Every row gives one point. A path goes straight from each point to the next, and from the last back to the first. The post is the endless flat space through its rows: a point in 2 columns, a line in 3, a plane in 4, and so on, so that a path can go around it. Count how often the path circles the post. Going back the other way cancels.
In the rows, zero is written as 128.

Post:
0:  93 131 104
1: 143 115 137
Path:
0: 157  78 175
1: 126  80 141
2:  84 122  85
3: 105 138 100
4: 112 160 136
5: 127 112 149
6: 151  94 151
7: 107 110  80
8: 146 110 112
9: 109 151  99
10: 104 136 130
11: 120 109 139
12:  84 115  91
13: 103  99  94
14:  98 136  94
15: 107 176 121
16:  79 135 110
17: 140  96 143
18: 124  77 104
19: 135 134 106
20: 111 154 115
21: 165 122 167
Times around: 4

Post, 7 rows:
0: 118 133 131 162 149 119 143 144
1: 109 108 144 127 106 165 159 138
2: 149 123  94 152 135 107 155 115
3: 147 126  88 156 115 150 139 142
4: 134 123 161 118 100 116 104 125
5: 114 154 130 106 180 109  91  78
6: 126 135 100 109  85 129 136  99
Path, 20 rows:
0: 149 126 152  94 117 117 123 131
1: 131 167 136 143  98 156 139 152
2: 156 107 108 125  95 148 141  99
3:  97 126 121 144 107 137 173 116
4: 104 151 154 142 141 129 161  90
5: 137 112 185 145 117 110 160 143
6: 129 130 134 183 128 133 164 121
7: 119 132 129 140 147 108 120 106
8: 129 139  81 144 139 114 124 131
9: 160 143  93 114 163 146  69 146
10: 218 130 107 117 100  76 132  76
11: 132 140 130 136 158 144 117  81
12: 108 107 161 160 114 122 143 114
13:  39 131 142 159 195  82 157 119
14: 124  92 146 180 115 174 128 213
15:  92 138 120 155  79 134 130 120
16: 174 111 130 143 111 120 119 113
17: 128  85 187 177 104 120 162 160
18: 127 112 142 125 115 101 102 104
19: 126 125  69 112 114 112 146 130
Times around: 2

Post (10 x 11):
0: 107 115 153 124  94 145 146 107  35 171 138
1: 128 139 146  78 124 134 114 166 123 128 121
2: 137 135 109 115 123 140 131 113 141 127 114
3: 116 118 114 119  97 126 111 107 127 124 130
4: 119 159 129 140 134 131 127 127 114 108 103
5: 115 127 152 136 125 107 169 164 103 142 126
6: 138 129 116 160 153 124  46 106 144  85  73
7: 124 137 134 127 115 141 142 119 184 110 120
8: 134 130 146 121 133 118 124 154 131 122 156
9: 125 144 122 113 117 116 129 120 147 149 123
Path (26 x 11):
0: 107 114 103 207 115  34 129  94  93 172  96
1: 136 129 125  73  88 136 124 135 127 154 154
2: 121 118 149 167 139 104  78 139 153 117 122
3: 121 150  93  69 150 144  88 119 143  85 120
4: 113  87 118 106 115  79  91 117 185  79 121
5: 137 133 122  87  90 109  91 134 154  90 104
6: 138 152 117 135 144 114  86 162 120 121 103
7: 149 126 127  84 136 140 134 158 173 137 154
8: 117 127 143  52 138  87 124 178  81 131 177
9: 126 168 135  94 138 115 107 115 118 180 153
10: 129 139 106 117 124 142 136 141 165 114 123
11: 135 150 110 156 102 122 125  92 114 140 111
12: 124 114 112 173 109  93 154  66  99 114 131
13: 145 138 125  88 156 108  98 165 130 106 135
14: 121 112 145 121 127 156 139 141 133 152 132
15: 140 172 156  73 123 200 111 175 147 116 144
16: 131 109 140 109 102 123 145 149  56 130 160
17: 168 119 129 144 166  74  57 128 136 129 136
18: 141 108 137 154 101 165 116  86 138 130  89
19: 139 155 127 181 162 126  88 149  91 152 114
20:  98 146 102 148 126 103 100 101  76 125  80
21: 138 130 184 102 143 133 175 165 125 145 143
22: 129 140 118 158  79  72 150 103  80 171 140
23: 126 100 122 147 112  99 140 154 155 136 122
24: 124 137 144 144 154 119 141 150 185 141  94
25:  81 132 123 112 125 114 137 110  61 128 127
Times around: 2
